Each point is reached from the start by the listed moves, each made once or not at all, plus a little noise. Say if it took an odd or an even number of moves. Then give how often each move was made.
In the rows, zero is written as 128.

Moves:
(1): [ 88 122 161]
(2): [167 177 135]
Start: [143 140 131]
Points:
[142 185 171] => even (1, 1)
[182 189 140] => odd (0, 1)

Moves:
(1): [132 139  73 101 162]
(2): [ 97 136 144  99  65]
(3): [112 184 150 135 112]
Start: [151 152 101 148 123]
Points:
[157 158  45 121 155] => odd (1, 0, 0)
[118 158 117 111  59] => odd (0, 1, 0)
[142 217  70 126 139] => even (1, 0, 1)

Moves:
(1): [ 90 210 167 106 133 118 140 116]
(2): [142 162 176  81  94  86  90 159]
(3): [ 94 166 134 100 117 139 132 116]
(4): [129  84 129 128 124  98 141 132]
(5): [126 163 100 122 127 120 149 106]
(6): [111 129 110 162 117 132 130 118]
Start: [163 129 129 125 124 143 115 135]
Points:
[ 94 202 178  69 115 114 145 111] => odd (1, 0, 1, 1, 0, 0)
[142 189 150  45  77  72 116 133] => even (0, 1, 1, 1, 1, 0)
[107 241 218  29  84  75 114 146] => even (1, 1, 1, 1, 0, 0)

Moves:
(1): [127 142 107 130 137  99 132 117 120 114 154 130]
(2): [145 123 149 149 122 128 135 118 136 120 142 131]
(3): [145 111 140 139 108 130 150 130 124 123 148 153]
(4): [124 125 121 157 106 131 107 137  92 134 140 168]
(5): [144 134 133 106 132 139 132 124 145 127 133 126]
(6): [131 133 122 123 127 126 144 120 122 131 131 116]
(7): [132 145 139 128 128 151 158 135 150 107 128 132]
(8): [130 125 164 114  83 121 126 132 115 110 154  88]
(9): [151 121 127 131 112 135 117 137 145 129 116 109]
Start: [136 108 117 125 104 116 137 137 121 145 126 117]
Points:
[183 106 134 134  65 146 195 147 150 124 135 114] => even (0, 0, 1, 0, 0, 1, 1, 0, 1)
[208  94 163 155   7 104 141 136 104 107 216 125] => odd (1, 1, 1, 1, 1, 0, 0, 1, 1)
[216 100 201 124  20 153 187 145 170  94 179  87] => even (0, 1, 1, 0, 1, 0, 1, 1, 1)

Moves:
(1): [124 128 123 131 150 130 113 110 131 154 134  95 175 116]
(2): [117 149 128 149 130 130 138 112  86 164 154 139 146 131]
(3): [146 128 115 137 130 127 102 118 147 146 150 131 149 135]
(4): [143 146 147 123 122 108 103 131 126 134 142 140 134 124]
(5): [120 156 128 105 116  94 126 141 138  96 141 124 118 136]
(6): [100 127 130 115 141  88 147 137 111 114 129 144 128 147]
(7): [119 131 134 148 130 146 118 121 150 147 124 131  97 133]
(8): [106 144 133 123 139 150 138 124 116 116 142 136 139 143]
(9): [135 127 121 102 131 109 138 117 121 115 143 133 146 113]
(10): [119 127 129 133 151 119 134 136 118 137 146 132 129 131]
(11): [139 145 113 128 117 106 133 141 139 129 114 133 157 146]
Start: [132 127 126 122 133 118 141 126 111 118 143 133 129 144]
Points:
[ 85 195 139 146 164  86 132 107  72 177 186 151 209 185] => odd (1, 1, 0, 1, 0, 1, 1, 1, 0, 0, 1)
[111 202 130 137 178  92 135  91  76 190 216 150 227 158] => even (1, 1, 0, 1, 0, 0, 1, 1, 1, 1, 1)
[ 89 186 102  95 186  35 139 119 124 123 210 138 216 192] => odd (1, 0, 1, 0, 1, 1, 1, 1, 1, 1, 1)
[ 90 207 147 116 177  76 121  98  75 155 249 140 186 145] => even (1, 1, 0, 1, 1, 0, 1, 1, 1, 1, 0)

Moves:
(1): [ 79 126 112 150 157 122 143 143 136 113 155 126 116 139]
(2): [128 118 118 130 140 191 135 162 155 153 151 116 135 151]
(3): [102 107 132 171 129 156 116 153 135 122 127  95 175 106]
(4): [116 126 124 182 151 138 164 120 133 142 147 174 147 165]
(5): [146 136 102 136 117 118 110 116 108 140 137 166 147 114]
(6): [ 67 103 158 103  99 145 162 146  99  70 138 125 121 133]
(7): [134 146 114 124 101 181 124 116 175 106 140 122 104 145]
(8): [158 129  79 132 131 154 143 141 133 164  74 152 139 117]
(9): [154 131 102 113 121 122 145 119 118 111 136 123 131 109]
(10): [173 168 132  96 133 118 121 164 105 102 133 123 133 133]
(11): [133 121 108 161 103 124 135 136  73 171 124 121 116 105]
(12): [100 117 117 145 164 148 135 106 102 131 142 123 155 143]
(13): [148  81 117 153 132 148 104 139 148 129 114 154  84 150]
(14): [131 139 173  99 122 140 150 115 112  90 151 137 104  76]
Start: [165 110 119 121 118 122 118 166 154 124 133 114 108 127]
Points:
[191  50  32 199 136 177 125 180  99 209  71 154  89 129] => even (0, 0, 0, 0, 0, 0, 0, 1, 0, 0, 1, 1, 1, 0)
[177 172  77 175 117 228 179 213 124 116 249 177  81 130] => even (1, 1, 0, 1, 1, 0, 1, 0, 0, 1, 1, 0, 0, 1)
[108  93  42 236 173 136 195 148  77 157 200 143 133 149] => odd (1, 0, 0, 1, 0, 0, 0, 0, 1, 0, 1, 1, 0, 0)
